Each row is a point. Before rounding, the points of a table are all equally far from one centre. They may lie mostly on one side of it. Write the centre, to within rounding.

Points:
[[ 22 -14 -22]
 [ -8  26 -14]
 [-60 -27 -30]
 [ 13 -29 -39]
 [-28  20   9]
 [ 15  -2 -36]
 [ 14   7  -3]
 [-32 -49 -39]
 [-17 -51   7]]
Centre: [-21 -15 -15]

Points, 12 rows:
[[-26  17  -3  33   2 -17]
 [  3  17  49  -8   4  21]
 [-45 -18   7  -8 -24  33]
 [ 23  13  21 -16 -22  -1]
 [-20 -15  13 -31 -22  42]
 [-20 -60  22 -42  17   8]
 [ 21 -24  36  -5  45  26]
 [-30   1 -40   2   4  23]
 [-56  -2   1  19  -6  17]
 [-48  26   3   1  28   5]
 [-10  30 -20   5  36   6]
 [-12 -48  31 -18  26  42]]
Centre: [-11 -16   7  -7  13   2]

Points (14 x 9):
[[-12   3  19 -13 -54  20   6 -36  -2]
 [ 32  -5   9  -6 -17  24 -30   0  17]
 [-14  -9  21 -38 -19  27  10 -41   3]
 [  0 -13  37  -6  -5  11   4 -48  11]
 [ -1 -11   5  -1 -36  20  10 -58  26]
 [ 31  17  27  -1 -41   3   5 -33 -13]
 [ 14  -5 -17  -5   4   0  -8 -60  -4]
 [ 39 -30  25   5 -10  23  -8 -32   3]
 [ 12 -21  33  -8 -33   7   6  -7 -23]
 [ 44  -5 -19 -18   3  -3  -6  -8   8]
 [  9   4  28 -12 -28  13   2 -21  41]
 [ 28  -7   1  10 -43  45  -6 -28   1]
 [ 14   9  23 -15 -34  13 -15 -49 -26]
 [ 43 -14 -11 -22 -20  12  15 -56  22]]
Centre: [ 15  -9   1 -15 -23  10  -1 -26   3]

Points:
[[-47  -1 -11 -17  -7  25  21 -43 -17  30 -13]
 [-32   3   7  -2 -60  -4  18 -14   7  15   6]
 [-34   8   5   6 -29  -9  10 -40  27  17  -4]
 [-10  21 -11 -11  -5  37  -3 -20 -13  22  35]
 [-24   8  22 -13 -36   5 -25 -24 -15  -2 -19]
 [  2   0  -4  10   9  22  20  13   0  47 -27]
 [-13  -6   7 -21  18  56  -8 -16   6   6  -4]
 [-18 -23  17   5   8  26  44 -26  -1  40  10]
 [ -1   6 -30   3 -25  10  17 -22  11  32 -23]
 [-21 -26  -2 -33 -28 -10   3 -29  17  22 -10]
 [-19 -23  14 -28 -32  30  -8 -35  19  41  -3]
 [-22 -25   9  -5 -23  23  20 -38 -21  52  -9]
 [-35  33   6  -5   6  26   8 -28  27   7  16]
 [-23  -1  30 -34   7  27  10 -53  -9  21   7]]
Centre: [-15   5  14 -12 -13  18  13 -10   0  20  -4]

Points (20 x 14):
[[-19   1  37   5  16 -28   4 -26  28 -46 -20  22 -35 -16]
 [  1  -5  39  22  14 -43   6   8  12 -17 -48  20  -5 -32]
 [ 10 -14  30   5  -3 -60  -6  17  -6  -1 -39   7  -1  22]
 [ 22  -6  -8  -8  10 -17   6 -22   0   5 -32  31 -16   7]
 [  7 -20   4  27 -19 -18  37  -8  -1 -30 -19  13  -1  -7]
 [ 16   0  20  21  10 -39   1  16   2 -14 -27  32 -20 -23]
 [ 29   1  30  -8   5 -40   9 -30  14 -41 -17  -3  11  -8]
 [ 23 -15  14 -14  34 -11 -20 -12  14  10 -22 -21 -12   6]
 [-26  -9  24  29  28 -52   1  -7   2 -23 -42   8   6 -30]
 [ -2 -26  41 -13 -29 -41  -2  -6 -19 -12 -27   7  -9  27]
 [-14   5  27  11   4 -12  19 -51   0 -38  -6  18   9 -13]
 [-12 -51  38  25  26 -40 -12 -15  12   5 -30   2  12   0]
 [  4  -6  43   5  36  -8   6  -9   1 -34  -4 -32   5 -20]
 [-22  37  36  19  -9 -21  -6   8  21  -9 -30   9 -13  -5]
 [-16 -58  33  14   6 -28  -8   4  17  -7  -3   7 -27  -3]
 [ 20 -13  34   1  15 -10  -9 -20  14 -24 -25  40 -26 -20]
 [ -6 -15  10 -29  24 -44 -25  16  11  -7 -33  -3  -5 -11]
 [ 24 -25  26  34  20   0 -20   0  16 -19 -20   3  12  -3]
 [ -5 -14  22 -10  21  14  40 -20  10 -25 -24  11  -7 -16]
 [ 19 -34  26  31  14 -45  22 -20  -7 -21 -32  19  -9  -2]]
Centre: [-10 -10  23   5   8 -21  -1 -12   3 -14 -22   0  -7   1]

Points, 25 rows:
[[-28  15   2  -6 -10 -31  15 -16   1 -19  33  12   5 -13  19  31  28  28
   -7  20]
 [-21   7  11 -38 -11 -39 -23  -8 -28  -6  48  17   6 -29  37 -11   9   1
   -3  -2]
 [ -9  32 -13 -22 -29  28  -7 -54 -49  -1  21   9  28 -10  37   7  17  20
    2  -9]
 [-36 -10 -32 -30  -2  -8  12 -24 -16 -16  23  31  27  -8  19 -10  -6   7
   -8 -30]
 [  0  27  -7 -43  -1 -15   8 -21 -52 -18  -1   2  21  -4  29  -3  25  23
  -29  12]
 [ 11 -10  -5 -33  -9 -31 -20 -32 -27 -25  32   4 -13 -23   5   5  20  -6
  -21   5]
 [-29   9  30 -10 -17 -29  13  -9 -51 -25   0  24  10 -16  26  -1  10  34
  -14  18]
 [  2  26 -19 -37  -8 -25 -11 -18  -8 -30  22   3  19  11  32 -15  27  48
  -30 -22]
 [-11  34  -1 -22 -33   8 -10 -37 -33 -21  22  -3 -40  12  18   2  -1  19
  -25  21]
 [-22   8  -3 -39 -19  10 -15 -11 -31 -30  44  38  14 -12  34 -14   1  19
  -33  13]
 [-11  23 -22 -17 -27 -11 -18 -14 -50 -14  33  38  21 -11  10  -5  39  18
    5  25]
 [ -8  25  -9 -30  -4   0  -8  -9 -12 -11  48  31  16  -7  54  11  20 -15
    4   2]
 [-32  25 -11 -51 -23  -3  -8 -24 -28   6  40  17  19 -13  27   1  -3  -1
    2  11]
 [-28  21 -19 -32 -21 -13 -23  -1 -48  19  10   8   9  -9   6  -9  36  10
  -14  -4]
 [-14  50 -18 -11 -28 -13  10 -36 -35 -17  33   3  10 -31  19 -11   1   7
   -6  27]
 [ 11   2  27 -10 -45 -19 -29 -14 -22   0  38  26   6 -17  56 -14  10  15
  -13 -11]
 [-10   8  -8 -15  -3 -15 -40   8 -11 -40  38  11  14 -22  12 -18  45  23
    9   2]
 [-27 -16 -19 -21 -14  -4  -7  -6 -60 -20  29  14  -7  -9  40 -16  33  -1
  -13   7]
 [-32  24   6 -29 -23 -48 -13 -10 -29 -18  44 -15  24  -6  21   8   4   8
  -10  -6]
 [-20 -10  -7   0 -46  -9  -2 -23   8 -12  47  11  -2   8  22   2  21  23
  -36   4]
 [  4  38 -22  -8 -29  -3   9  12 -37   8   3   3  -5  -4  55 -18  -1  12
  -15  11]
 [-33  13   6 -34 -32 -17 -20   7 -44 -37  18  28 -14 -21  21  -9   5  12
  -11   7]
 [-20  -3 -12 -18 -15  -1  -1 -19   2 -31  18  25 -13 -14  32   7  -6   6
  -35  30]
 [ -7  41  11  21 -26  12   6  -8  -3 -26  37  36  20  -9   8 -21  21  38
  -19  11]
 [-21  49 -14 -35 -15  -6  -7 -32 -15 -23  14  25  13 -17  32  19 -14  31
  -17   0]]
Centre: [ -6  12   0   0  -8  -4 -11 -18 -23 -14  18   8   5   4  20  -9   4  17
   0  -6]
